Every row gives one point. Any point is a mix of the corners, with weights that add up to 1. It lies inside the corners' shape when no weight is negative. Is each point inside? If not, which corners have a negative weight?

Corners:
(1): [2.72 0.62]
(2): [-0.84 -0.96]
(3): [1.31 0.96]
Points:
[1.27 0.03] => inside
[3.78 1.33] => outside (2)
[ 1.42 -0.11] => outside (3)
[2.48 0.54] => inside
[-1.07 -0.79] => outside (1)
[0.42 0.64] => outside (1)
[2.60 1.46] => outside (2)
[2.39 0.61] => inside

Corners:
(1): [ 0.50  2.30 -4.28 -1.97]
(2): [ 1.42 -1.35  1.26  2.84]
(3): [-0.80 -2.34 -3.13 -0.73]
(4): [-1.50  0.17 -0.04  1.99]
(5): [-1.00  1.12  1.30  0.58]
Points:
[ 0.53 -1.13 -1.36  0.45] => outside (4)
[-0.18  1.45 -1.82 -0.58] => inside
[-0.70  0.14 -2.78 -0.98] => outside (2)
[-1.66  2.25 -1.35  0.24] => outside (2, 3)
[-0.23  0.66 -4.32 -2.19] => outside (2, 4)
[-0.98 -0.39 -0.80  0.72] => inside
[-0.06  0.12  0.80  1.29] => inside
[-2.20 -1.11 -0.21  0.30] => outside (1, 2)

Corners:
(1): [-2.21 -1.24 -1.40 -2.51  0.71  0.23 -1.25 -1.66  0.90]
(2): [ 0.00  3.40 -0.47 -0.16  0.41 -0.97  3.21  1.64 -0.14]
(3): [-0.28  0.00 -0.72  0.08 -2.77 -2.68  1.12 -0.52 -0.01]
(4): [ 0.86 -2.92  1.27 -1.51  4.22  2.29 -1.91  2.46 -1.77]
(5): [-0.29 -1.59 -0.51  1.12  0.67  0.80  1.00 -0.78  0.48]
(6): [ 2.17  0.94  1.96 -0.26  2.02 -2.79 -0.96 -1.62  0.38]
(7): [-1.30 -0.06  2.08  0.64  0.69 -2.51  0.60 -0.15 -0.06]
(8): [ 0.26  1.48  0.99 -3.01 -0.91 -2.71  2.59 -1.93  0.38]
(9): [-1.04 -2.29  0.21  2.72  0.14  3.01 -0.68 -1.45 -4.15]
(10): [ 0.60 -2.98 -0.56  0.79  4.49  1.86 -0.06 -1.22 -3.63]
Points:
[-0.09  0.56 -0.24 -0.95 -0.70 -1.28  1.75 -2.34 -0.61] => outside (4, 7)
[-0.41 -0.54  0.47  0.34  0.32 -1.01  0.48 -0.62 -0.32] => inside
[ 0.04  0.65  0.74 -1.65  1.35 -2.05  1.05 -0.25 -0.08] => outside (5, 9)
[-0.91 -1.43 -0.02 -0.68  1.83  1.61  0.40 -0.28 -1.46] => outside (3, 6)

Corners:
(1): [-0.08 -2.91 -3.55  2.11  0.78 -1.07  0.59  1.11  0.58 -0.23 -0.13  0.30]
(2): [-1.16 -1.88  0.42 -1.27  1.66 -1.60 -1.24  3.00  0.88 -1.51  0.46  2.50]
(3): [ 1.52  4.32  1.78  1.34  0.84  1.12  1.18 -1.06 -0.26 -0.40  2.64  0.70]
(4): [-1.80 -1.94  3.89  1.22 -3.09  2.79  1.27  1.16 -0.95  1.85  0.34  0.49]
(5): [ 0.65  3.16 -1.00 -0.30  2.00 -0.97  2.87 -0.29 -3.14 -0.47  2.09 -1.31]
(6): [-0.39  2.27 -0.48  0.07  1.99  1.46  1.94 -3.16 -1.48 -0.27  2.23 -1.50]
(7): [-0.17 -0.75  3.40  1.25 -2.37  3.16 -0.42  2.35 -1.90 -0.04 -1.91 -1.58]
(8): [-0.02 -0.69 -0.94 -0.71  0.81 -1.22 -0.53  1.58  2.16  0.72 -2.74 -0.14]
(9): [-1.00  0.50  0.45  0.52 -1.31  1.07 -2.19  0.61 -2.00  1.66 -0.16  0.52]
(10): [-1.53  3.55  0.34  1.94  3.19 -0.19  2.06 -0.83  0.64 -0.37  1.77 -1.08]
(11): [ 0.14 -1.03 -1.11 -0.50  2.91  0.22  0.36  3.16  3.09  1.39  0.15 -0.22]
(12): [-1.79 -0.04 -2.94 -1.19  1.18 -0.16  0.12  2.59  1.32 -0.47 -0.57  1.61]
(13): [-0.46  3.52  1.72  2.53  2.03  2.30  1.74 -1.83 -2.20  0.99  1.42  1.52]
Points:
[-0.59 -0.06  0.19  0.36  0.10  0.53  0.20  1.35  0.08  0.03  0.00 -0.10] => outside (13)
[-1.27  0.37  0.84  0.16  0.42  0.94  0.44  1.02 -0.42  0.61  0.04 -0.05] => outside (1, 3)
[ 1.09  3.92 -2.38  0.11  4.72 -1.81  3.02 -1.99 -0.97 -1.00  2.71 -1.07] => outside (4, 7, 9, 12)
[-0.54  0.22  2.00  1.36  0.00  2.18 -0.10  0.20 -0.55  0.78  0.61  0.04] => outside (5, 8, 12)
[-0.55 -0.08 -0.48  0.31  0.45  0.13  0.44  1.06  0.12  0.32 -0.16  0.28] => inside

Corners:
(1): [-1.54 -0.28 -2.92 -0.01  0.44 -0.95 -0.06  2.58 -0.07 -1.01  1.02 -2.11
  2.26 -0.02  1.42 -1.30  2.35 -1.14 -0.58  1.23]
(2): [ 0.13  1.75 -0.24  2.71  0.80  1.14  0.99  0.31 -1.37 -0.17 -0.81  0.40
  0.49 -2.32  2.64  0.24 -2.01 -0.36  0.00  0.78]
(3): [-3.32  0.73  1.43 -0.82 -0.63  0.01 -1.68  0.37  0.90  0.08  0.26 -1.42
 -0.49 -1.96  1.16 -2.58  1.88  2.57  2.35  2.63]
(4): [-0.26  0.21 -0.67 -1.10  3.66  0.58  0.01  2.64 -0.36  1.60 -1.01  0.43
  2.19  0.19  4.34 -0.88 -0.87 -0.33  2.78  0.60]
(5): [-0.66 -1.48 -1.40  0.68 -2.22  1.34  0.78  1.69  0.90  2.34  0.64 -2.51
  2.09 -1.98 -1.27 -1.41 -0.71 -0.51  1.58 -1.82]
(6): [-2.71 -0.04 -0.07  1.42  1.28  2.28 -0.73 -1.23 -2.38  1.55  1.61 -1.06
  0.41 -0.03  0.86  1.13 -1.05  3.35 -1.77 -1.99]
(7): [ 0.26 -0.18  0.73 -2.10 -0.66 -0.31  1.27  1.45  1.70 -1.15  0.98 -0.75
 -1.63  1.09  0.35 -2.60 -2.42  1.13  0.28  0.73]
(8): [-0.76 -2.26 -1.51 -2.33 -0.04  0.51  0.54 -0.19 -2.54 -0.31 -1.79 -0.36
  1.12 -2.85  1.49 -1.88  0.18 -2.10  2.55 -1.06]
(9): [ 1.06  0.78  0.34  2.71  0.61  2.07 -1.75  2.16 -1.89  0.93  2.06  2.50
 -1.82  1.52 -1.65 -2.88  1.73 -2.02 -2.29  0.75]
(10): [ 1.09 -1.51 -2.14  0.11  0.54  2.33  2.35 -0.57  0.74  2.25  1.65 -1.16
  1.28 -2.07 -1.14 -2.58  1.41  1.04 -0.42 -1.63]
(11): [ 0.89  3.67 -3.96  1.01 -0.81 -0.38 -0.72 -2.63 -1.24 -0.76  1.14 -2.68
 -2.76 -0.99  3.88  0.78  0.74  1.72  1.99  1.14]
(12): [ 0.68  2.73  0.79 -0.82  0.91 -2.17  2.48 -0.95  0.08  1.77  1.97 -0.02
  1.54  1.52  3.07  0.83 -0.14 -1.31 -1.70  2.15]
(13): [ 0.43  3.59 -1.55  1.56  1.58  2.15  2.41 -0.23 -2.30  0.40  3.52  3.02
 -2.32 -0.75  1.46 -3.60 -3.42  1.19  0.78 -2.34]
(14): [-0.33  2.73  0.46  2.79  0.25 -1.39 -2.13 -0.89 -1.80  2.37  1.81 -1.98
  0.93 -2.41  1.66  0.78 -0.55  3.24 -2.56 -2.58]
(15): [ 1.82  1.38  0.19 -0.66  0.77 -0.52  3.74  1.86  0.89 -1.02  3.34 -2.29
  0.27 -0.06 -0.66  1.41 -0.62 -1.91  1.07 -0.44]
(16): [-1.29  1.15  0.89  0.55  1.88  0.81 -2.60 -0.38  1.60 -1.44 -2.03  0.66
  1.33  0.61  2.71 -1.14 -1.03 -0.05  1.95 -0.12]
(17): [ 0.42  2.90 -2.85 -1.32  1.02  0.79  2.51  1.64 -1.45 -0.36 -0.38  0.10
  1.47  0.82  1.08  0.98 -1.12  2.34  2.62 -0.41]
(18): [-0.09 -1.28 -0.84  1.36  0.69  1.50 -1.37  1.45  1.28 -1.14  0.68  2.24
  1.45  1.50  3.01  1.62  0.04  3.32  2.30 -0.58]
(19): [-1.21  4.01  1.34  0.80  0.53  2.88  1.95  1.48 -2.61  2.99  2.35  3.12
 -2.02 -1.74  3.29  2.33  0.86  0.37 -2.01 -1.81]
(20): [-2.45 -0.59  0.08 -0.93  0.71 -2.94  1.42 -1.05 -0.80 -0.55 -3.21 -2.13
 -1.50  0.07  3.76 -2.68  1.87 -1.72  3.05  1.96]
(21): [-1.21  3.67 -2.08 -1.53  2.58 -2.61  1.24  0.44 -0.21  2.69  0.53  1.80
 -2.02 -0.30 -0.23 -1.11 -1.56 -0.91  0.10  1.00]
Points:
[-0.38  1.30 -0.69  0.80  0.58  0.58  0.05  0.69 -0.45  0.80  0.79  0.06
 -0.21 -0.14  1.22 -1.00 -0.13  0.65  0.07  0.24] => outside (8, 15)
[ 1.14  2.60 -0.56 -0.90  1.80  0.90  3.42  1.82 -0.37  2.42  1.85  0.84
  2.22 -1.45  1.14  0.13 -1.92 -1.22 -1.09 -1.21] => outside (3, 6, 9, 11, 18, 20)
[-0.08  2.40 -1.26  0.58  1.20 -0.34  0.30  1.15 -0.93  0.96  1.59  0.14
  0.03  1.19  1.63  0.60 -0.41  0.14  0.55 -0.78] => outside (2, 3, 7, 8, 10)
[-0.44 -0.79 -1.24 -0.66 -0.02  0.85 -0.73  1.47  0.93  0.91 -1.16  0.21
  1.44 -0.41  1.41 -1.16  0.67 -0.12  1.49  0.88] => outside (6, 13, 14, 15, 20)
[-0.41 -0.09 -0.82  1.39  0.51  1.61 -0.36  1.04 -0.87  0.24  0.62 -0.73
  1.25 -1.02  1.65 -0.36  0.72  0.72  1.09 -1.02] => outside (7, 12, 21)
[-0.89  1.44 -1.10 -0.71  0.36 -0.69 -0.05  1.05 -0.53  0.56 -0.40  0.41
 -0.12  0.10  2.64 -1.69  0.60 -0.12  1.59  0.81] => outside (2, 6, 10, 15)
